Rows are points. Each copy is the shape, with its points in the same order, turned, moved and blurred by noise. Say if it was mirrored as well.

Shape:
-23,-35
40,62
-15,-52
-13,0
11,25
2,19
17,-2
15,-14
Copy 1 (8 x 2):
23,-17
-82,32
38,-7
-11,-11
-41,8
-33,2
-18,17
-5,19
Copy 1 is: only turned
Copy 2 (8 x 2):
-37,-35
41,54
-33,-53
-17,2
6,23
1,13
7,-8
6,-16
Copy 2 is: only turned
Copy 3, 8 rows:
35,-16
-82,10
46,-4
-5,-20
-37,-6
-32,-5
-12,10
-2,12
Copy 3 is: only turned
Copy 4 (8 x 2):
10,28
-37,-77
27,31
-13,2
-23,-30
-26,-21
7,-21
15,-15
Copy 4 is: mirrored

Shape (7 x 4):
38,-35,15,-16
-4,10,-36,16
0,18,-1,25
16,46,11,-9
-15,-73,-33,8
-7,5,-32,-5
59,39,8,1
Copy 1 (7 x 4):
27,7,-55,13
-39,-29,-20,-1
-11,-24,4,12
-21,17,7,38
8,-40,-67,-54
-36,-10,-25,-9
-12,5,-17,69
Copy 1 is: only turned
Copy 2, 7 rows:
-11,33,31,-7
19,7,-44,11
28,-10,-13,22
54,-11,4,-16
-61,24,-33,18
11,6,-40,-8
65,27,21,-2
Copy 2 is: mirrored
Copy 3:
2,-56,-18,-18
37,21,8,-13
16,16,-11,9
-17,25,-30,-19
45,-51,52,0
21,8,19,-28
4,8,-63,-32
Copy 3 is: mirrored

Shape:
-24,-18,-39,-33,-46,-28,-29,11
7,-10,46,-3,-15,-67,-52,-14
1,30,2,-13,-8,33,26,19
22,-15,-24,20,40,26,-11,-28
30,-32,48,48,3,-55,10,0
25,-31,40,-11,4,-52,18,-15
-4,29,-28,-11,22,-13,6,22
-37,-20,4,-13,-30,-31,-62,-2
-16,27,-59,-6,-34,7,13,22
-49,-1,-32,-34,-23,11,-16,48
14,33,6,6,20,28,30,51
-14,8,50,25,17,-32,29,-12
19,-22,1,27,57,-9,15,-11
Copy 1, 13 rows:
63,-34,33,26,31,-35,-36,15
7,-56,58,68,28,24,15,-10
18,13,5,-37,8,17,2,25
-5,25,-44,46,11,10,-6,19
-23,-31,29,57,-36,5,40,-31
-8,-31,22,32,3,14,11,-56
25,-17,-3,2,-12,26,-38,29
24,-46,48,53,49,-21,-14,27
64,12,15,-13,-8,-16,-32,42
37,-35,18,-20,30,-37,-35,52
5,-12,-15,-39,-25,26,12,37
-42,-7,46,16,-19,24,5,-8
-32,0,-34,40,-21,17,-9,-5
Copy 1 is: mirrored
Copy 2:
-41,-13,-15,-74,-7,21,9,10
-3,39,-51,-40,12,-46,7,-30
-3,-28,34,22,-13,13,15,-1
29,28,-21,23,2,51,-9,35
43,4,-49,7,6,-63,22,21
16,11,-21,-10,45,-40,39,8
19,4,39,-23,-11,14,8,12
-49,23,-31,-47,-19,-9,-5,-8
-15,-41,26,-31,-41,42,17,20
-58,-21,43,-39,-19,14,-22,23
28,-33,55,34,-20,-6,-15,7
14,32,-3,23,-14,-51,40,9
51,28,-3,18,17,-1,2,45
Copy 2 is: only turned
Copy 3:
6,8,-53,57,-15,8,-1,-9
19,-60,37,46,-37,-14,-36,-1
-23,32,12,-1,26,8,35,19
-10,6,-7,-56,-21,-10,-9,14
9,-55,56,-6,-6,29,-19,-37
-7,-46,35,8,13,-9,-12,-39
23,37,1,4,19,-10,2,25
11,-43,-34,49,-33,7,-10,26
-3,60,-35,21,13,27,8,10
17,17,-50,42,7,3,41,28
7,34,39,-14,16,10,55,20
-9,-37,46,-13,25,21,-16,13
19,-17,18,-56,1,-8,-13,-11
Copy 3 is: only turned

Shape, 13 rows:
48,9,18,-43,6,6,28,18,-27
47,-9,-65,-11,7,-27,16,-42,52
20,-19,30,-4,32,8,-21,2,-14
0,20,-12,29,-37,5,-18,-3,-8
-15,-16,24,13,-23,-29,-17,43,12
-36,16,37,6,48,44,-48,32,-18
10,-24,12,-22,16,-2,37,-35,-25
4,-19,6,24,9,12,39,-3,21
52,45,27,-41,63,46,24,19,17
-6,-33,-26,26,48,1,33,45,39
-25,37,28,-10,0,-28,-10,-54,-11
12,-24,-19,-4,-18,15,0,-14,44
-12,-1,-28,-23,-19,51,-17,17,-15
Copy 1 (13 x 9):
2,-25,2,-33,-56,-29,-32,20,-16
106,28,11,-4,5,-23,-24,-2,25
-18,20,-13,-50,-29,-1,11,1,11
3,-5,14,23,2,27,13,-1,10
-39,30,-11,21,0,6,-20,-19,10
-65,24,-9,-56,-39,54,7,27,38
19,4,-19,-12,-30,-47,13,45,9
11,39,10,-12,7,-15,-11,36,-20
6,-5,14,-90,-48,12,-56,50,-11
14,98,2,-1,-22,10,-31,15,-20
3,-24,-49,-4,20,-2,-8,35,53
25,31,39,-4,9,-21,-8,1,24
-7,3,45,7,-51,14,7,24,37
Copy 1 is: mirrored
Copy 2, 13 rows:
4,34,50,1,-7,29,32,21,-24
12,-14,-6,-67,-59,-7,3,-49,-33
-25,-8,30,20,14,-12,-4,31,-20
7,26,-22,8,8,-13,6,-13,29
-18,-22,8,37,-3,-20,43,2,43
4,5,6,80,9,-46,-18,58,-8
-14,2,-7,-19,4,26,23,34,-46
4,-14,-9,-4,18,-24,37,-9,-40
22,52,63,20,-24,-38,22,34,-77
21,-47,-3,53,-16,-24,30,-27,-49
-53,35,-41,-10,-33,-22,19,48,12
22,-24,-1,-31,-12,-26,13,-10,2
60,12,-6,12,3,1,-14,26,9
Copy 2 is: only turned
Copy 3:
-13,22,4,-6,-18,-56,-21,23,0
55,-46,-5,-6,-75,18,13,8,9
-1,24,1,-32,26,8,1,9,5
24,-43,8,28,37,2,-13,12,-12
6,-31,-4,-20,49,-20,9,-30,-37
-14,45,-11,20,79,17,12,-24,22
-40,-4,21,-19,-25,-1,11,29,1
-22,-44,1,-21,-1,-1,4,-10,33
6,57,-1,10,-15,-51,10,-9,73
-13,-33,-63,-33,-4,4,2,-53,28
-6,-15,36,29,20,2,69,32,-15
20,-38,24,-7,-17,15,-15,-28,6
-6,3,11,44,14,13,-48,-23,-10
Copy 3 is: only turned
Copy 4 (13 x 9):
-11,42,4,-8,-59,-18,6,1,-22
64,6,20,6,-39,44,49,-17,58
-15,19,31,13,-7,22,-4,-30,-36
1,-7,-2,0,27,-1,-16,16,30
-31,-42,-2,-15,17,7,23,-8,-17
-70,38,52,4,55,4,-7,-29,-22
28,48,-22,3,-18,6,10,-36,-25
21,2,7,24,5,-22,34,-37,-5
-23,68,77,-2,-51,-36,19,-39,-2
3,2,36,31,18,-3,97,-20,-10
21,26,-3,-58,26,13,-32,-39,5
5,-12,1,27,-12,16,25,-36,42
-49,39,-11,29,11,9,5,-1,37
Copy 4 is: only turned

Shape (17 x 12):
-8,40,-2,-51,-18,-23,0,39,-17,37,19,8
8,27,-40,-8,34,4,-27,5,37,-7,-57,-19
10,31,2,-14,-13,2,-22,21,42,-16,-22,-44
-5,43,2,36,35,10,-35,10,30,33,-29,-6
-3,-43,0,-3,-6,-5,-39,-18,-63,-32,31,30
12,-6,10,-6,-15,-59,5,-11,-8,28,9,2
20,10,23,12,12,-29,1,11,-37,-44,3,21
-17,18,18,23,-12,20,-7,22,24,19,-40,-37
-1,-33,-22,2,2,-1,38,19,-42,-12,18,23
6,41,-22,16,-38,8,-27,9,48,13,-82,-1
12,26,19,-52,2,-9,35,-28,-30,23,-20,-17
-15,18,-15,-31,-16,-25,17,-24,-6,29,27,-28
-30,56,-30,33,0,-18,-34,20,8,3,-79,-39
12,11,-16,16,-13,-23,18,-8,-41,-24,54,4
-6,14,-11,6,10,-30,-26,41,43,26,-65,-49
-49,41,-6,14,10,-12,-17,13,81,-9,-71,-4
45,-12,-15,9,0,-15,9,-7,-38,-9,30,26
Copy 1:
-45,-25,-25,1,26,-2,-17,70,-5,-2,0,10
4,13,-39,-28,-16,-8,-75,-16,-24,-25,0,-38
10,3,-38,-11,-27,-17,-31,8,-26,3,36,-7
-2,-14,-16,5,-30,-22,-69,-30,22,20,-3,1
10,-20,20,-14,-10,85,28,21,36,-31,-13,12
-30,-23,-34,-24,9,0,8,0,-2,-10,-26,41
-27,-22,-15,6,-62,39,12,22,17,-41,-2,20
-6,-15,-2,-31,-23,-33,-43,-13,4,-1,50,13
-24,-55,13,-26,-11,26,23,24,0,-51,-19,-14
12,-34,-37,-8,9,-10,-92,-25,-30,-28,44,18
-68,14,20,-2,9,-5,-1,12,-41,-20,8,16
-46,-11,-6,-19,37,15,15,0,-15,15,4,0
-35,-16,-47,-60,-32,14,-100,-12,2,-14,41,-4
-35,-57,-13,-3,-22,61,32,8,4,5,-8,1
5,-8,-51,-61,-19,-42,-67,-8,-10,-3,5,2
-9,-7,-71,-18,-12,-34,-70,-40,18,-41,54,-24
-22,-55,-7,4,-18,48,18,14,-10,-19,-39,14
Copy 1 is: mirrored
Copy 2:
-62,-28,12,16,31,-14,-19,-5,-5,-14,-50,47
-13,19,70,-18,-5,20,33,-8,15,36,9,26
-47,33,30,-49,20,-2,18,-6,17,16,-16,9
-12,41,38,3,6,31,-19,22,-8,51,-5,17
43,-2,4,-8,-27,-48,11,-11,-58,-37,-63,19
-4,-2,-17,13,11,-4,7,31,17,-35,-38,29
-19,15,6,17,-30,-42,20,15,-36,-27,-21,-11
-26,10,8,-40,3,6,-17,16,16,54,-18,-3
2,-55,-16,2,-17,-11,26,-6,-47,-18,-24,0
-32,13,64,-60,-21,28,-27,26,37,19,9,20
-34,-8,-17,31,-22,-14,1,-39,43,-5,-33,24
-28,-5,-26,2,6,18,20,-14,15,-8,-63,50
-38,15,73,-25,-28,16,12,49,26,62,-36,15
-23,-2,-20,5,-23,7,32,3,-50,-41,-61,4
-22,7,51,-25,35,5,19,40,46,49,-10,11
-40,30,40,-49,-12,6,13,46,19,62,32,59
6,-10,-3,16,-15,5,16,-6,-37,-55,-30,-7
Copy 2 is: mirrored

Shape:
20,1,-39,-31,-9,66,-43,17,-18,61,-51,9
-13,-35,9,-32,-22,10,-28,-22,-13,-21,52,28
11,14,37,32,10,19,8,12,13,11,4,-2
-15,-41,-6,-66,30,17,-7,-8,-32,-33,28,23
29,34,28,38,25,-43,30,18,-1,-41,9,-35
38,15,-35,-20,-1,46,19,-1,15,43,-2,-3
11,13,29,24,20,-5,-1,7,41,-31,6,-58
-6,-36,8,27,9,-15,19,27,29,-28,-5,20
11,17,-51,21,15,42,-15,-38,-33,50,-21,16
31,-2,-12,46,4,15,-3,27,-6,-25,31,-21
-32,-65,-16,-53,-6,11,5,-20,-8,-11,18,-1
54,15,-14,8,10,69,8,-3,-16,67,-31,34
-28,-51,0,-51,52,-12,-23,5,-25,27,39,25
14,7,-16,20,-10,45,3,-19,-38,65,-17,-17
31,2,12,16,-15,-48,2,11,5,2,1,-14
-18,-50,-30,-68,25,16,-41,-27,19,7,22,48
-44,-27,-27,-46,8,7,-7,15,-1,8,51,30
-42,0,-7,-48,6,4,-9,3,-3,-12,7,25
Copy 1:
-37,32,11,58,-20,-14,-56,-55,-5,-43,-43,-15
15,7,-19,-5,-47,8,19,11,23,-16,21,-58
8,16,9,-4,33,-4,35,-11,0,-8,-23,15
26,-21,-37,0,-57,32,-17,-14,38,-33,33,-13
41,-20,25,-33,79,2,20,-11,28,22,21,13
-11,2,20,57,14,29,-4,-44,-28,-25,-6,-5
20,-51,13,-11,54,-27,40,-5,15,-5,-12,3
8,-4,-4,-47,21,-1,-5,32,-20,-12,16,11
-16,47,-26,27,8,-12,-24,-90,-20,-4,-2,-21
53,8,19,6,40,-34,16,-10,-14,-22,13,-10
-16,-29,-43,17,-42,8,-5,12,11,-19,43,-22
-29,67,17,35,21,29,-14,-70,-20,-48,-22,5
26,-3,-80,14,-30,42,-26,6,20,-14,-7,-14
-32,50,-13,50,26,-15,-1,-54,7,-10,-2,2
4,-1,6,-8,67,6,4,13,19,12,2,-27
-2,-21,-51,-1,-64,33,-24,-15,-13,-27,-6,-54
30,-8,-25,27,-56,32,-8,12,-7,14,9,-18
2,-13,-8,-5,-49,23,-18,-9,13,12,4,-7
Copy 1 is: mirrored
Copy 2 (18 x 12):
-15,24,40,-50,-47,-42,-35,36,-40,-36,-6,-14
2,-8,45,58,1,-52,34,8,-17,29,-8,31
-1,3,-1,-34,35,1,22,-1,4,22,-17,3
3,-8,49,67,-9,-41,-7,20,-28,59,8,-16
32,-13,6,1,89,19,-16,-19,46,27,-28,-7
-33,11,-4,-23,-22,-27,-36,18,1,2,-46,0
2,-21,15,-26,71,-30,0,-47,30,31,-24,-15
-19,-43,31,15,33,30,22,-24,0,17,-9,-13
0,5,5,-34,-27,-13,-57,19,-37,-2,-1,51
0,-30,29,-11,68,-9,-6,13,-14,17,-53,15
-4,-9,54,56,-33,-38,4,-31,-34,43,-20,-5
-13,11,-13,-59,-43,1,-22,59,-15,-5,-21,11
-24,28,84,42,-13,-11,-5,9,-19,71,19,8
18,30,9,-50,-24,-11,-27,5,-33,2,-39,31
14,-4,44,2,35,10,0,-18,45,-5,-31,17
-52,-15,58,52,-42,-54,-6,8,-17,37,32,14
-48,22,49,64,1,-27,3,-1,-38,32,-7,8
-15,18,27,53,6,-31,-3,-11,-23,13,20,-11
Copy 2 is: mirrored

Shape:
-47,-34,-38,-15,0,-19,62,3,-30,-31,-39,38
45,3,28,20,-2,-12,-15,-30,-14,20,18,22
-11,-37,-41,44,1,0,1,-22,19,3,14,-35
-2,-7,43,-12,36,-7,-33,-24,26,31,-21,-6
-26,13,-21,-37,-47,32,-4,-12,-20,40,38,-8
-20,0,-1,40,-39,-5,38,6,-1,-4,4,-44
-8,33,25,-4,24,54,20,29,-1,-19,-15,27
52,-9,-5,-30,39,2,-17,8,-17,38,-10,4
-26,33,41,16,-46,17,37,19,-17,47,18,-60
-28,25,27,-27,32,36,52,46,-30,-18,-25,-8
15,-7,20,46,30,-29,17,71,36,31,-14,18
32,19,48,20,-21,13,-32,43,-8,23,-42,7
45,-36,54,-19,6,12,-11,-2,-1,6,44,-26
-11,11,-8,-47,-26,11,27,-32,36,20,25,-56
-5,1,-33,-16,32,-17,-29,-2,-3,-29,27,-44
Copy 1 (15 x 12):
68,43,-4,17,20,-27,39,45,22,22,-29,68
-25,23,-7,-19,3,-9,-56,-14,-23,-20,-19,9
41,-29,13,-7,2,14,-11,30,-5,-12,-59,-13
-13,25,-5,-21,-1,22,17,-46,-38,18,-24,-15
82,3,-36,12,-27,18,-27,-3,-20,-22,33,-16
51,-46,17,4,-27,-21,-2,-12,17,-18,-37,26
13,30,28,-38,5,-17,16,-3,23,22,50,-3
-6,33,-23,14,28,-9,-36,-14,-20,53,-12,-37
64,-30,4,19,-76,-16,-17,-57,15,-6,6,-10
44,30,26,10,-8,-47,48,-24,38,36,39,-6
-27,-27,56,17,-6,4,-12,-18,-13,69,-12,36
-23,-14,-20,-31,-8,-17,-24,-49,21,47,16,15
-22,21,-2,25,15,28,-35,-54,26,-23,-16,-31
88,-12,7,17,8,22,-6,-50,-27,-28,-14,-26
12,-30,-13,30,31,5,27,25,-18,-25,-10,-40
Copy 1 is: mirrored
Copy 2, 15 rows:
36,-29,9,-13,1,-49,-28,31,-12,56,-24,54
1,33,3,-13,27,-5,17,22,-14,-15,57,-13
21,19,-15,10,11,8,-45,-41,17,-10,-15,-2
-36,29,15,37,-8,13,26,-7,-3,26,40,-12
-10,4,-42,26,5,-60,6,31,-13,-25,-20,-36
11,14,-39,-27,21,12,-27,12,15,26,-30,-17
-47,-27,37,1,12,25,-3,63,-45,-11,-5,7
-3,13,44,3,8,-27,65,-14,-11,-11,18,-3
-31,12,-57,-6,49,5,12,37,4,24,-44,-72
-45,-40,42,-11,23,-3,19,61,-10,23,-45,8
29,-20,54,-9,-9,59,16,22,-4,36,28,-47
-42,3,28,-51,-15,9,29,11,-38,7,35,-52
-33,-9,-22,6,36,22,60,-21,22,-32,35,-9
-10,33,-60,36,3,-4,35,19,21,-8,-40,3
-27,23,22,2,7,-24,-8,-16,62,-33,-15,8
Copy 2 is: mirrored

Shape (16 x 12):
31,-31,-14,-33,-43,-47,29,-1,23,25,14,-15
18,-4,-23,-9,17,8,8,-6,25,21,-25,-2
29,25,-11,-28,-27,-1,3,77,-4,-9,-9,-5
-5,0,-18,-5,7,-9,38,-18,-27,12,-22,-11
36,-4,25,-10,23,-1,0,-24,13,-4,15,-5
-56,-6,-10,121,25,-2,-7,77,1,-17,-24,2
6,-5,-35,0,21,-9,5,-24,23,-30,-5,-17
-5,19,-6,-31,1,3,-9,-14,5,24,-6,-16
38,25,-27,-13,-12,-51,-14,-6,6,3,6,16
18,-26,-31,-31,28,1,-16,-24,-30,20,-30,-16
30,5,-24,-32,33,1,11,-27,-2,11,-7,32
34,22,45,-4,14,-6,-5,-26,9,-26,-41,-1
-16,-40,81,-29,-44,1,3,-31,24,-38,-14,33
35,-18,-40,-17,-30,11,10,-24,-2,24,-10,-8
24,1,-35,-14,13,-17,1,-9,24,19,-25,4
9,21,-16,23,-21,-1,7,-8,-34,8,6,-16
Copy 1, 16 rows:
-31,37,-29,-30,-39,-37,44,43,-4,-16,-22,18
6,14,-22,8,-9,-35,-11,15,-1,-6,7,52
32,57,-2,-37,-24,-26,-12,17,-8,-61,33,-6
-3,20,6,33,-2,-21,13,-4,-2,-27,-26,26
13,-7,-9,-14,-28,9,-6,24,-34,10,-15,37
47,-23,-21,-11,-1,16,-33,-69,111,-39,14,-12
27,-25,-3,-2,-24,-45,-1,13,1,-16,-29,45
-2,7,15,1,10,-30,4,29,-16,-1,13,24
10,0,-25,-15,-5,-13,10,71,-5,-49,-11,21
1,29,10,35,-6,-37,-35,41,-1,8,-31,33
17,4,-34,34,-3,-25,-12,36,-41,-13,-14,37
2,-20,22,5,-45,25,-21,23,-27,-29,12,54
-62,-44,3,-7,-86,2,-9,-1,-46,-3,19,-16
-31,31,-18,-11,2,-50,-13,23,-16,-21,-31,42
7,9,-27,10,-10,-38,-1,39,6,-20,2,51
-4,12,12,-14,24,-2,-2,2,1,-41,-31,14
Copy 1 is: mirrored
Copy 2, 16 rows:
4,55,38,18,-30,-17,-20,19,-8,-2,-42,10
-5,-2,4,-13,-12,18,-6,25,-18,-12,-5,-13
-46,5,65,-28,-2,-3,-8,15,44,21,3,1
5,12,-4,2,29,5,-37,12,-18,-12,15,13
9,-2,-1,24,0,18,19,-23,-5,-5,-13,-16
-94,-73,-21,-27,17,-77,9,19,-48,16,62,17
-23,-15,8,36,-7,26,-21,16,-34,-15,3,-9
-4,37,10,5,5,25,-3,15,-6,-11,26,-13
-30,32,39,9,19,20,-4,2,-37,22,-35,-11
7,22,-23,-12,-11,54,-38,7,-18,15,9,15
17,4,5,1,22,51,4,20,-21,3,-23,3
-3,-7,-22,12,23,11,-7,-22,10,9,-5,-60
14,19,-45,71,9,-36,28,29,49,25,-11,-38
28,22,33,5,-25,19,-31,30,-20,20,2,0
-11,16,12,-15,-5,26,-14,26,-28,2,-24,-11
-3,9,32,9,21,-8,-19,-12,-28,22,38,3
Copy 2 is: mirrored
Copy 3 (16 x 12):
-42,-44,-27,2,-1,-26,-21,3,1,36,43,-38
4,-19,-6,33,7,29,11,-2,1,10,29,-7
6,-5,-69,-3,-20,-34,50,-15,-24,6,22,5
-18,-9,18,9,-29,12,15,8,9,6,-6,-20
-7,-8,-11,40,8,6,-38,-3,-37,1,0,-2
-17,53,39,-50,41,5,69,18,-15,-10,26,99
28,-10,10,7,-5,14,-27,6,5,19,16,14
14,-9,1,35,10,-12,10,-7,-2,-4,8,-35
-13,-11,-22,29,-12,-36,-22,-36,21,-2,32,6
1,23,-14,37,-4,33,-1,-8,27,31,-8,-35
-3,-30,-19,54,-9,25,-12,-16,20,-2,-12,-1
5,2,5,20,-13,23,-23,-52,-54,-18,6,-7
-19,-41,-14,-49,49,14,-44,-40,-56,-33,-23,-43
-12,-10,-29,17,-12,19,-11,16,22,-2,38,-41
1,-21,-8,35,1,15,2,-19,17,16,35,-3
-17,24,1,7,-24,-18,5,19,4,-26,16,-9
Copy 3 is: only turned
Copy 4 (16 x 12):
15,10,38,-51,-34,0,-10,30,-10,14,25,-23
-6,23,-15,-1,-9,2,-24,-10,-19,-26,26,-7
-21,28,11,-5,4,-6,-4,33,-57,6,-51,-25
-15,-11,-20,4,1,-2,-35,13,-20,16,41,10
22,0,0,0,-9,-15,23,-30,-13,1,15,17
-46,74,-21,75,78,60,2,-11,2,64,14,-44
2,-3,-8,25,-13,-19,-21,-16,23,-1,17,-20
-23,1,14,-8,6,-7,-24,-6,-15,-24,15,22
17,-26,21,-2,-21,33,-6,15,-8,-15,-12,-17
12,-6,-25,-21,-3,1,-65,-28,-4,0,7,24
-2,-18,-36,-8,-37,12,-11,-16,-17,-23,12,15
39,11,0,44,0,-19,7,0,-20,-13,7,43
13,46,6,-7,-14,-26,52,41,43,18,13,77
15,-5,-16,-44,2,-10,-31,21,-7,-20,22,-16
5,13,-3,-1,-25,18,-31,-3,-10,-25,17,-14
-8,-23,-4,-4,45,1,-8,14,-17,11,15,-8
Copy 4 is: mirrored

Shape:
28,8,58,-27,36,-6,-32,-15,-28,-7,46,62
36,-55,-34,-5,-13,-41,-8,12,-17,41,-36,41
-6,12,-18,-4,-26,-13,-19,2,14,-41,40,29
-3,-27,-18,-13,-7,-19,-35,-19,-5,22,51,-27
47,-19,32,30,38,28,-16,50,-3,-6,51,50
1,-5,-34,23,-17,-11,19,-40,11,52,27,9
-26,-17,-19,-2,-4,-1,46,-9,-37,21,30,9
-19,-11,13,-29,-45,51,34,-30,2,10,-12,-25
22,-10,33,63,-12,-32,-12,-10,-38,7,40,-33
39,-16,-40,30,-17,31,-28,13,-26,3,-34,-8
-30,34,48,12,19,22,-12,52,-11,0,-22,24
8,23,40,-31,-30,-19,11,-8,16,-23,-28,-2
-38,13,-22,43,49,-47,1,-3,22,-19,-47,7
42,-69,-29,17,-33,-35,-35,-23,11,-1,-44,3
-23,1,38,48,-20,44,-13,35,-25,-14,3,34
Copy 1 (15 x 12):
-74,-10,23,-26,-33,29,-45,2,-36,27,-26,-45
22,-51,67,-23,2,-52,-19,-17,24,32,2,19
20,11,3,-20,-5,24,-13,38,-19,13,43,-16
-18,-22,29,30,28,-28,-15,2,-44,-12,44,-24
-21,-34,26,23,-47,50,-1,16,-2,52,-28,-45
-4,-4,-5,20,6,-58,-19,3,27,-3,37,-35
-8,-40,-13,-1,15,-33,-9,38,6,-30,-4,-22
15,-2,-57,14,0,-43,-29,2,-35,-31,-21,29
-2,-11,-1,31,64,29,-12,-28,11,10,-8,-52
34,-57,-8,4,-8,2,17,-50,0,15,23,14
19,20,22,-4,-51,38,20,-10,-12,-35,-54,-13
-7,44,-4,-18,6,10,-42,4,-22,-1,-15,50
1,55,30,-25,14,-10,70,-11,30,5,-1,-9
39,-29,21,-14,34,-48,1,-42,-16,64,21,24
50,-11,-22,-1,-28,33,1,-7,-16,1,-38,-43
Copy 1 is: mirrored
Copy 2 (15 x 12):
-68,18,-36,-6,-34,33,-72,-31,-14,-8,-21,9
-22,-18,-17,5,-15,16,49,30,-53,-29,-36,-40
-30,-19,34,-25,6,-1,-29,-21,-21,44,-14,0
-11,-29,-6,22,15,11,7,-13,26,14,-44,23
-51,31,27,35,-64,11,-57,24,-22,-7,1,16
8,-17,-2,4,39,48,-3,38,14,18,-18,-25
22,-30,-11,-31,10,10,-32,42,4,-13,-24,7
47,-13,-4,-62,-17,47,14,-3,27,10,16,22
-25,-46,-34,41,-21,-14,-24,17,41,23,24,-11
-5,24,-10,-3,-33,-18,51,40,-12,37,3,-3
-29,24,-8,-25,-7,-8,-28,4,-34,-24,69,43
-5,-10,-5,-48,-12,15,-2,-54,-4,-3,39,-26
31,9,-21,21,50,-29,-18,-9,-70,9,38,-24
4,-31,-17,26,-30,15,68,-9,-44,30,-18,-42
-28,-9,0,-19,-39,8,-29,37,-30,24,57,46
Copy 2 is: only turned
Copy 3:
-15,30,-1,85,4,-33,5,-44,8,-51,-12,-42
-33,-32,14,-31,-53,-38,1,-35,-21,10,17,-40
-40,5,10,20,11,9,-21,20,24,-39,-7,15
11,-14,-5,25,-1,-32,-43,16,29,-4,44,-16
-5,28,-1,65,-7,12,-46,-41,-49,-16,-38,-31
-28,6,-15,-5,24,-36,-7,4,-16,28,55,2
-6,52,-28,-8,-23,-24,1,1,10,17,30,5
9,17,-1,1,11,-42,3,-29,51,51,-6,56
27,-29,-68,36,6,20,-7,-22,-5,-13,36,-4
6,-31,42,4,-26,33,-6,-35,-10,37,21,5
46,35,15,4,20,11,25,-29,-9,-19,-56,-11
-5,-25,-4,15,7,-38,41,-15,26,-19,-37,39
-3,-13,0,-9,11,15,62,56,-16,21,-26,-43
-43,-87,5,-8,-31,-8,-7,-23,15,31,9,-27
13,35,-8,-1,21,46,-10,-55,9,-4,-36,-4
Copy 3 is: only turned
